Each row of a before or after table is a point. The points were changed in one or more steps. Then noise was added and the rows were shuffled. The steps act on how far a point lies along the listed directions, d1 being the first. Write out the steps. A step turns or swaps two directions, mirrors them in a line or flattens them onto one, adds a multiple of one to another, or multiplies one. Angles are multiples of 10 degrees, from the lower direction toward the higher: turns from -170 to 170, lines from 10 to 170 but not 90. Use the fewest steps. Two steps may share a direction if one is a turn and the other turns, adds or multiplies; they go together, in the order done. Otherwise the lowest direction goes first.

Directions:
(1): [ 48 -28 -20]
(2): [-13 -47  34]
(3): [32 23 45]
Before (14 x 3):
[[ 48 -21 -53]
 [ 23  -9   3]
 [-34  -7  -5]
 [-55  -9 -25]
 [  5  33  26]
 [ 41 -19  -9]
 [ 52  -8   6]
 [-40 -52 -30]
 [-34  22  24]
 [ 61 -14  -8]
 [ 41 -18 -28]
 [  5 -12  51]
 [-40 -48 -38]
 [ 38  -4  23]]
After, 14 rows:
[[ 77 -21 -12]
 [ 28 -11  -2]
 [-63  -4 -24]
 [-43 -50 -45]
 [ 43  -9  20]
 [ 56 -24 -29]
 [  2  38  31]
 [-42  -4  -7]
 [ 53 -27 -14]
 [-46  29  27]
 [ -3 -14  44]
 [ 62 -13   1]
 [-46 -57 -38]
 [ 69 -26 -53]]
Steps: multiply d1 by 1.3; add -0.3 times d2 to d3

Directions:
(1): [-21 -21  22  20 -25  33  76 -18]
(2): [ 19  -1  36 -61 -44 -43  16   4]
(3): [-33  24  46 -33  64   4   7 -23]
(4): [ 18  64  -8 -23 -29  57  -7 -18]
Before:
[[-13 -58 -18  40  35 -48  -7   6]
 [-13 -77 -35  57  11 -40  25  24]
 [ 18  46 -42 -13 -39  52 -34 -17]
 [  7  23  39 -26   5  24  17 -43]
 [ 21   4   1  -9   3 -47 -51  33]
 [ 35  10 -17   3 -22   6 -18  -9]
 [ 23  55 -24  -3 -11  52 -35  -7]
 [ 58  16 -28 -40 -49 -37 -68  24]
 [-16 -40   5  19   2  17  46  13]
 [ -2 -51   9  26 -19 -14  35  -8]
 [ 24  23 -38   6 -18   0 -67   7]
 [  0 -22  24 -14 -11 -10  24  -2]]
After:
[[  42   54  -41  -29  -87   55  -17  -10]
 [  39   12   -2  -21 -111    3    8    0]
 [   8  -32   -9   -6  -12  -52   -8    4]
 [  35  -46  -62   31  -30  -48  -22   36]
 [  21  -89   -9   37 -110  -32   74   17]
 [ -25   17   41   -7   66   28   -4  -43]
 [  43   73   -1  -50  -68   53  -16   -8]
 [   5  -53   31   12  -44  -43   51   20]
 [   9  -52  -36   64    4  -25  -24    8]
 [ -24  -48    0   36   44   -8    4   -1]
 [   5   -9  -27   18   35    7  -34   27]
 [  40  -11  -28    9  -51    2    3   -3]]
Steps: add -1.5 times d2 to d4; turn d1 and d2 by -120 degrees; multiply d3 by 2
